Each row of a before or after table is a point. The points were changed in one or more steps. Then noise was added and the rows were shuffled. The steps act on columns, c1 being the first. Name the steps. A step turns or swaps two columns, mirrors them in a line or flattens them onto one, adds a multiple of one to another, or multiplies or shifts one. Angles are multiples of 10 degrees, from the lower column toward the higher: turns from -170 to 170, lines from 10 to 170 but not 90. Use the fewest steps. Two steps may share a column if one is a turn and the other turns, adds or multiplies; they go together, in the order done. Otherwise the lowest column goes first.

Before (13 x 2):
[[-4.5  2.1]
 [-0.7  1.7]
 [ 4.4  0.4]
 [ 5.5 -7.5]
 [-0.7 -5.4]
 [-5.6  2.4]
 [ 1.6  4.1]
 [-1.0  3.9]
 [ 0.2  3.5]
 [-2.8  4.4]
 [ 1.2 -3.3]
 [ 0.4  5.6]
 [-3.2 -4.6]]
After:
[[ 0.3  2.2]
 [-7.3  1.0]
 [ 0.1  1.6]
 [-1.1  0.8]
 [ 1.4 -1.3]
 [-6.1  0.9]
 [ 5.7  0.1]
 [-0.9 -2.2]
 [-4.3 -1.7]
 [-1.3  1.9]
 [ 2.1  1.9]
 [-3.6  1.7]
 [ 7.1 -3.2]]
Steps: multiply c1 by 1.3; multiply c2 by 0.4

Before (12 x 4):
[[ 2.0 -1.4 -2.2  0.7]
 [ 1.5  3.5 -2.1  1.2]
 [-1.8 -3.6  1.9  1.8]
 [-2.1  1.8  1.4 -5.0]
 [ 3.3 -3.2 -2.1  1.7]
 [-5.0 -2.0 -0.7 -0.8]
 [-2.5  2.0 -1.9  2.5]
 [-1.4 -2.7 -5.3 -5.4]
 [ 3.1  1.0  0.9 -2.5]
 [-2.1  3.6  2.3  2.5]
 [ 1.5  2.3 -0.9  2.4]
 [-2.8 -1.1  0.0  2.2]]
After:
[[  3.7   0.0   2.6   3.5]
 [ -5.3  -3.3   2.2   2.9]
 [  8.6   2.9  -2.4   2.1]
 [  3.2   0.7   4.0   1.6]
 [ -3.9   5.7  -0.5  -6.8]
 [  7.6  -1.0   0.5  -3.0]
 [ -7.2   0.4  -1.2   3.2]
 [-12.6   1.0  -1.8  -0.9]
 [ -6.1   0.9   2.7   3.4]
 [  4.8   2.6  -0.4   0.8]
 [ -5.1  -2.4   1.1  -6.5]
 [ -4.5  -0.6  -4.2   2.1]]
Steps: multiply c1 by 2.5; turn c2 and c3 by 110 degrees; multiply c4 by 1.3

Before:
[[ 0.5  0.8 -4.3  2.0 -1.4 -4.9]
 [-2.0  7.9 -4.5  2.4  1.1  1.6]
 [-3.4  3.5 -1.4 -0.2 -6.6 -3.7]
 [ 3.3  3.9 -2.0 -0.9  2.0  1.3]
 [-3.5  0.7  4.9  2.6 -1.4 -1.9]
 [-2.5 -4.3  0.0  3.0 -2.2 -4.5]
 [-0.8  3.1 -2.6 -4.5  7.1 -0.9]
 [-0.7 -3.6 -0.2  2.6 -5.8 -3.8]
 [-1.8 -0.9 -0.8 -3.6  4.8  2.8]
 [ 1.5  1.7  1.3 -2.4  8.3 -0.6]]
After (10 x 6):
[[-2.2 -7.1 -5.8  2.3  1.0  0.2]
 [-0.8 -3.5 -2.2 -4.5  7.0 -1.5]
 [ 0.4 -4.2  0.8  1.9 -1.4 -4.4]
 [ 1.4  0.5 -2.0 -2.4  8.4  0.3]
 [ 3.4 -3.0 -2.9 -0.8  2.2  3.7]
 [-3.5 -2.5 -2.9 -0.1 -6.7 -6.1]
 [-2.7  1.4  4.0  3.0 -2.2 -6.3]
 [-3.6  4.4 -2.4  2.5 -1.5 -4.2]
 [-1.8 -0.3  1.2 -3.4  4.9  1.5]
 [-0.6  0.9  3.5  2.5 -5.9 -4.2]]
Steps: add 0.7 times c1 to c6; turn c2 and c3 by -110 degrees

Before, 11 rows:
[[-4.3  0.4 -4.3  2.5  0.7  0.6  4.7 -1.6  3.0]
 [ 3.5  3.8  1.0  8.4  0.4 -0.5 -0.1 -2.7  0.7]
 [-1.3  3.5 -0.4  2.4 -0.7  0.9  0.7  0.4  1.5]
 [ 1.8 -1.5 -2.2 -2.8  2.4 -4.7 -2.1  3.9  0.8]
 [ 0.1 -5.4  3.7 -2.5  2.1 -3.7 -1.3  1.8  0.4]
 [-1.1  0.9  4.8 -2.4  1.9 -4.4 -1.8  2.4 -3.7]
 [-0.4 -2.0  0.5 -1.4 -0.9 -4.9 -4.9 -1.0  3.6]
 [ 1.6  3.1  0.9  4.9 -2.7  1.1  1.5  3.7  1.8]
 [-1.6  3.2 -0.4 -3.7  1.1 -0.1  8.9 -3.7  5.2]
 [-3.0 -0.5  6.5 -1.9  6.1 -7.8 -1.7  1.2  3.4]
 [-1.2  1.4 -2.6 -3.0  2.7  4.6  3.2 -1.5  4.9]]
After (11 x 9):
[[ -1.9  -0.5   4.8   4.5   1.3 -15.5  -3.0   6.0  -1.0]
 [  0.3   3.5  -7.0   5.2  -2.6  -1.1   3.6   0.9  -0.3]
 [  3.5   1.6   0.8  -3.8  -1.1   9.3  -1.5   2.9   0.7]
 [  5.2   0.5  -4.0  -2.8  -2.2   0.7  -4.3   0.8   0.0]
 [  2.1   3.3  -3.5   2.7   3.5   2.1   1.7  -2.8  -0.6]
 [ -4.6  -1.5   1.2   0.0  -1.1  -9.6  -0.7  -0.5   0.2]
 [  0.2   3.6  -2.2   0.8   0.2   2.2  -1.2  -0.5   0.5]
 [ -1.9  -1.6   1.9  -3.3   4.1  -9.8   1.7   2.1   0.0]
 [  9.3   3.4   3.1  -1.7  -4.4   0.3  -1.7   1.1   0.1]
 [ -1.2  -5.3   3.7   2.6   1.5  -7.4   0.0   2.4   0.2]
 [ -1.7   0.9   4.7   3.0   2.3  -8.5  -0.6   1.9  -0.2]]
Steps: swap c1 and c7; turn c3 and c4 by 60 degrees; swap c5 and c8; multiply c6 by 2; multiply c9 by 0
